Rows are points. Each copy is the shape, with its points in the same order, turned, moved and blurred by noise. Is it also mirrored, or only turned?

Shape (6 x 3)
[[ 25 -19   8]
 [ 15  -1  16]
 [ -7   9 -57]
 [ 15 -28   0]
 [-68 -11 -31]
 [ 22   4   5]]
Copy 1 (6 x 3)
[[ 45 -28  -1]
 [ 33 -12 -11]
 [ 24  14  62]
 [ 36 -36   9]
 [-42 -10  51]
 [ 40  -4   0]]
Copy 1 is: mirrored
Copy 2 (6 x 3)
[[ 22   6  -1]
 [  6  13  10]
 [-32 -35 -35]
 [ 24  -7  -4]
 [-35 -73  20]
 [  0  16  -1]]
Copy 2 is: only turned
Copy 3 (6 x 3)
[[ 11  26   6]
 [ 22   7  -5]
 [-34  29 -45]
 [ -5  24  12]
 [-63 -19  -9]
 [ 25  16 -10]]
Copy 3 is: mirrored
Copy 4 (6 x 3)
[[ 33 -11   3]
 [ 17 -13  23]
 [-29 -38 -36]
 [ 27  -2  -7]
 [-59  24 -27]
 [ 16 -26  13]]
Copy 4 is: mirrored

Shape (7 x 3)
[[ 14  -5  16]
 [-32  -4  19]
 [-18  -3 -12]
 [-62 -31   7]
 [ -4  -6  -6]
 [  7  19  24]
 [  6  27 -76]]
Copy 1 (7 x 3)
[[-30  -8 -31]
 [-21 -43  -2]
 [ -2 -15   0]
 [ 14 -67   2]
 [ -8  -9 -14]
 [-49  -8 -11]
 [ 19  52  28]]
Copy 1 is: mirrored
Copy 2 (7 x 3)
[[ 28 -17  10]
 [ 18  20  28]
 [  3  12   8]
 [-18  35  50]
 [  5  -2  -1]
 [ 48   2   3]
 [-20  11 -68]]
Copy 2 is: only turned
Copy 3 (7 x 3)
[[ -8  19  10]
 [-40 -13   5]
 [ -5 -26   3]
 [-51 -47  24]
 [ -1 -15   8]
 [-16  18 -15]
 [ 56 -54 -30]]
Copy 3 is: only turned

Shape (9 x 4)
[[ 22 -31  27 -10]
 [ 15  41   8   3]
 [-22  15  14 -30]
 [-32  47   4 -48]
 [-21 -24  19  15]
 [-32 -31 -25  -2]
 [ -3  37  22  17]
 [-10  38 -24  30]
 [ 37 -22 -36   2]]
Copy 1 (9 x 4)
[[ -1 -20  26  22]
 [-24  45  16   6]
 [-50   6  39  -8]
 [-69  31  55 -24]
 [-31 -22  -8   2]
 [-20 -31   1 -46]
 [-40  32   4  13]
 [-25  46 -18 -24]
 [ 37   5  12 -24]]
Copy 1 is: only turned
Copy 2 (9 x 4)
[[ 17 -50  22  -5]
 [ 38  11  -9 -21]
 [ 14 -10 -30  20]
 [ 28   7 -64  17]
 [ -3 -17  29  19]
 [-39 -11  -1   6]
 [ 43  15   5   4]
 [  1  45   4 -19]
 [-14 -20  11 -54]]
Copy 2 is: mirrored

Shape (9 x 4)
[[-21  -4 -27 -35]
 [  7  13   5  54]
 [-41   8   5  24]
 [  8 -13  -6  47]
 [ 18  22  -3  51]
 [ 11   3  26  35]
 [-22 -14  -2 -40]
 [-23  13 -12 -59]
 [-45  12  15  18]]
Copy 1 (9 x 4)
[[-22 -47  27  32]
 [ 30   3 -20 -23]
 [-19  -3 -17   2]
 [ 17 -18  -7 -37]
 [ 42   0 -16 -14]
 [ 20  19  -2 -23]
 [-31 -24  39  26]
 [-27 -26  40  61]
 [-26   1 -24   4]]
Copy 1 is: mirrored
Copy 2 (9 x 4)
[[-24 -17   2  35]
 [ 37   4 -36 -34]
 [ 11 -41 -35   0]
 [ 43   9 -24  -4]
 [ 30  13 -34 -36]
 [ 44  -8  -3 -29]
 [-15 -30  21  35]
 [-47 -32  13  25]
 [ 15 -55 -31  -1]]
Copy 2 is: mirrored
Copy 3 (9 x 4)
[[ 12 -44   8  -3]
 [ -1  44 -29  25]
 [ 24   1 -18  47]
 [-20  32 -14  26]
 [ -3  44 -36  10]
 [ 10  46  -2  22]
 [ 24 -31  28   5]
 [ 43 -48  12 -15]
 [ 34  -1 -13  45]]
Copy 3 is: mirrored

Shape (9 x 6)
[[ 26  31  15 -31  -1 -12]
 [ -7 -43  29  19 -21  23]
 [  4  59  -4 -59 -16  25]
 [ 16  21 -23  52  10  -9]
 [ 41   4  -4  29  25  16]
 [ -7  37 -26 -47   7 -11]
 [ 31 -10 -11  40   0 -13]
 [ 24  43  -9 -32 -30   2]
 [  8  11  16  54  13 -11]]
Copy 1 (9 x 6)
[[-36 -15  -3 -23   9   7]
 [ 37  18  -4  45  23   9]
 [-40 -17  44 -37  10 -30]
 [-26 -18 -16  52 -45   0]
 [-46   9 -19  50  -5  -1]
 [-29   2  10 -40 -27 -24]
 [-15 -12 -43  42 -18   3]
 [-31 -35  11 -19   7 -26]
 [-13 -10 -11  53 -28  36]]
Copy 1 is: only turned
Copy 2 (9 x 6)
[[  5   7  19   8  43  11]
 [ 14 -13  15 -29 -53   0]
 [ 22  -1 -12  66  47   8]
 [-48  40  25 -12  -5 -34]
 [-46  19  45   0  -4  15]
 [-12 -12 -18  27  51  -9]
 [-37  14  45 -28  -3 -15]
 [ 15  11  33  37  42  -9]
 [-33  46  20 -32 -13  -5]]
Copy 2 is: only turned
Copy 3 (9 x 6)
[[-12  32 -37  -3   0 -29]
 [-36  19  10  -3 -22  59]
 [ -8   7 -57  46  24 -25]
 [  8 -27  13 -26 -40 -20]
 [  9  12  -7  -9 -59  -4]
 [  6  15  -9  25  32 -45]
 [-21  -2  18 -22 -48 -10]
 [-30  -1 -40  20   6 -42]
 [  3 -14  10 -48 -30  10]]
Copy 3 is: mirrored
Copy 4 (9 x 6)
[[  9 -10   3 -42  -4   0]
 [ 13 -44   0  62   7  -3]
 [ 57  11 -32 -50  18 -17]
 [ -8  44  34  24  -9  10]
 [ 12  13  30  19 -40 -10]
 [ 27  20 -27 -44   6  31]
 [ -4   5  47  29 -10  14]
 [ 34   3   3 -41  23  -8]
 [-28  15  23  35  -9 -17]]
Copy 4 is: only turned
